Each point is reached from the start by the listed moves, each made once or not at all, plus a little noise. Say if it took an odd or an even number of moves. Then give how often each move was made.
(in the rows, 128 means zero)

Moves:
(1): [173 133 129 162  74]
(2): [152 127 121 162 146]
Start: [165 138  95 151 132]
Points:
[234 144  84 217  98] -> even (1, 1)
[187 139  89 186 150] -> odd (0, 1)

Moves:
(1): [163 118 108 134 143 118 158 139 154]
(2): [152 155 148 127 151 105 113 121 157]
(3): [136  78 141 119 140 133 140 114 147]
(4): [133  86 130 177 154 111  87  92 134]
(5): [156 114 160 119 173 152  99 160 113]
(6): [162 102 136 129 100 116 101 143 141]
Start: [119 128 122 124 154 184 150 152 130]
Points:
[198  42 124 124 153 166 165 163 186] -> odd (1, 0, 1, 0, 0, 1)
[215  81 165 110 249 178 149 175 188] -> even (1, 1, 1, 0, 1, 0)
[212  66 195 107 206 175  92 181 173] -> even (0, 1, 1, 0, 1, 1)

Moves:
(1): [172 125 117  99 103 112 133 133 128 104 139 120 149 135]
(2): [131 131 120 122 167 147 116 126 148 127 125 149 113 151]
(3): [135 158 157 152 106 134 143 145 102 133 154  91  78 149]
(4): [142 154 127 154 113 134 113 109 127 130 100 129 135 159]
(5): [131 142 138 101 154 130 144 126  83 118 127  94 104 143]
(6): [133 140 109 119 112 129 161 119 132 147 125 103 125 126]
(7): [127 122 116 117 130 113 106 147 115 117 127 115 132 151]
(8): [149 165 114 153 142 120  91 148 128 134 122  90 118 103]
(9): [108  93 203 130 101 126  88 117 121 127  96 126 110 125]
(10): [111 145 107 124 132 113 166 146 120 127 120 134 105 128]
(11): [129 104 150 125 124 124 133 135 125 146 109 129 152 124]
Start: [ 98  89  98 132 124 116 118 100 121  87 116 114 166 146]
Points:
[117 183  73 152 153 101 121 117  67  85  72  49 116 168] -> even (0, 0, 0, 1, 1, 0, 0, 1, 0, 1, 0)
[161 142  74 146 100  79 114 132 110  89  64  77 184 156] -> odd (1, 0, 0, 1, 0, 0, 0, 1, 0, 1, 1)
[188 166 112 131 139 108  74 145  54  71  94   7 123 237] -> even (1, 1, 1, 1, 1, 0, 1, 1, 0, 0, 1)
[112 156 159 185  97 118 103 122 100 133  41  40  76 186] -> even (0, 1, 1, 1, 0, 1, 0, 1, 1, 1, 1)
[ 79  62 171  95 125 100  73 107  57  64  79  66 128 182] -> odd (0, 0, 0, 0, 1, 0, 1, 0, 1, 0, 0)
[186 176  81 160 118 107  53 141 103  64 114  40 123 226] -> even (1, 1, 1, 1, 0, 0, 1, 1, 0, 0, 0)
